Rows are points. Each copy is the shape, with its points in the same order, turned, moved and blurred by noise. Say if it was mirrored as well.

Shape, 6 rows:
0: -0.030 -0.004
1: -0.036 -0.010
2: -0.008 -0.031
3:  0.013 -0.023
4:  0.055  0.007
5:  0.012  0.007
Copy 1, 6 rows:
0:  0.005 -0.034
1:  0.001 -0.040
2: -0.027 -0.039
3: -0.043 -0.015
4: -0.046  0.039
5: -0.017  0.007
Copy 1 is: mirrored
Copy 2 (6 x 2):
0: -0.001 -0.019
1:  0.006 -0.025
2:  0.025  0.005
3:  0.017  0.024
4: -0.018  0.064
5: -0.013  0.023
Copy 2 is: only turned
Copy 3:
0:  0.022 -0.026
1:  0.014 -0.034
2: -0.014 -0.015
3: -0.012  0.006
4:  0.001  0.055
5:  0.017  0.017
Copy 3 is: mirrored

Shape:
0: -0.007 -0.028 -0.013  0.016
1: -0.017 -0.003 -0.019 -0.003
2:  0.008  0.006  0.010  0.017
3: -0.052 -0.002  0.039 -0.054
4:  0.003  0.020  0.031  0.021
5: -0.036  0.004 -0.006 -0.017
6:  0.037 -0.027 -0.026  0.013
7: -0.023 -0.052  0.007 -0.022
Copy 1 (8 x 4):
0: -0.019 -0.018  0.017  0.001
1: -0.012 -0.003  0.009 -0.020
2:  0.003 -0.028 -0.020  0.002
3: -0.029  0.073 -0.033  0.000
4: -0.002 -0.020 -0.044  0.016
5: -0.028  0.013 -0.007 -0.026
6:  0.023 -0.031  0.039  0.003
7: -0.025  0.037  0.034  0.014
Copy 1 is: only turned
Copy 2, 8 rows:
0:  0.028 -0.010  0.020  0.019
1:  0.032  0.008 -0.001  0.002
2: -0.003 -0.019 -0.004  0.007
3: -0.006  0.053  0.031 -0.051
4: -0.030 -0.012 -0.006  0.005
5:  0.019  0.030  0.003 -0.010
6:  0.042 -0.051  0.007  0.008
7:  0.031  0.010  0.055 -0.014
Copy 2 is: mirrored
Copy 3 (8 x 4):
0: -0.034 -0.029 -0.003  0.017
1:  0.000 -0.025 -0.011  0.018
2: -0.010  0.001  0.016 -0.005
3:  0.032 -0.011  0.030  0.081
4:  0.000  0.029  0.023 -0.001
5:  0.013 -0.020 -0.002  0.029
6: -0.046 -0.047  0.023 -0.021
7: -0.025 -0.038  0.014  0.059
Copy 3 is: mirrored

Shape, 12 rows:
0:  0.003  0.009  0.026 -0.001 -0.040  0.008 -0.015 -0.023
1:  0.032 -0.008  0.020  0.026 -0.024  0.007  0.016 -0.026
2: -0.018  0.037  0.009 -0.005  0.038  0.005  0.064  0.001
3: -0.021  0.017 -0.021  0.009  0.015 -0.024 -0.009  0.002
4:  0.042 -0.015  0.026 -0.019 -0.057  0.032 -0.009  0.003
5: -0.003 -0.036  0.049  0.014 -0.036 -0.020  0.001  0.023
6: -0.027  0.048  0.012  0.009  0.034 -0.003  0.003  0.049
7: -0.037  0.011 -0.023  0.003  0.060  0.010  0.026 -0.004
8: -0.007  0.002  0.013  0.009 -0.042 -0.006  0.018 -0.013
9:  0.021 -0.015  0.019  0.043 -0.027 -0.019  0.007  0.005
10:  0.034  0.001  0.053 -0.023 -0.025 -0.022 -0.016  0.005
11: -0.003  0.022  0.043 -0.011 -0.003  0.039 -0.044 -0.020
Copy 1, 12 rows:
0: -0.003 -0.033 -0.039 -0.003  0.004 -0.003 -0.008  0.020
1: -0.017 -0.011 -0.043  0.022  0.023 -0.032 -0.020  0.001
2: -0.031  0.035  0.015 -0.017  0.050  0.033 -0.032 -0.029
3:  0.006  0.010  0.030  0.021  0.008  0.019 -0.010  0.018
4: -0.010 -0.032 -0.074  0.001 -0.031 -0.014 -0.031 -0.002
5: -0.022 -0.058  0.009  0.003 -0.011 -0.035 -0.037 -0.007
6: -0.024 -0.008  0.038  0.015  0.014  0.069 -0.031 -0.010
7:  0.006  0.038  0.036  0.010  0.029  0.033  0.005 -0.037
8:  0.004 -0.021 -0.017 -0.005  0.019 -0.014 -0.035  0.012
9: -0.017 -0.025 -0.008  0.039  0.010 -0.034 -0.039  0.008
10: -0.055 -0.031 -0.025 -0.009 -0.025 -0.010 -0.018  0.023
11: -0.017 -0.043 -0.040  0.000  0.000  0.035  0.029  0.000
Copy 1 is: mirrored
Copy 2, 12 rows:
0:  0.003 -0.010 -0.030 -0.007 -0.037 -0.002  0.002 -0.044
1:  0.033 -0.011 -0.026  0.027 -0.027  0.017 -0.020 -0.041
2:  0.026  0.069  0.019  0.011  0.023  0.002  0.001 -0.018
3:  0.027  0.011  0.002 -0.016  0.000 -0.008  0.002  0.021
4: -0.016 -0.034 -0.055  0.010 -0.003  0.010 -0.014 -0.055
5:  0.006 -0.038  0.008  0.029 -0.018 -0.040 -0.028 -0.032
6: -0.010  0.055  0.007 -0.007  0.012 -0.029 -0.028  0.022
7:  0.031  0.051  0.014  0.023  0.029  0.007  0.017  0.033
8:  0.028 -0.004 -0.021 -0.001 -0.020 -0.021 -0.002 -0.043
9:  0.046 -0.023 -0.022  0.011 -0.020 -0.016 -0.041 -0.031
10: -0.024 -0.030  0.003 -0.016 -0.017  0.009 -0.038 -0.050
11: -0.040  0.013 -0.035  0.010 -0.043  0.022  0.012 -0.009
Copy 2 is: mirrored
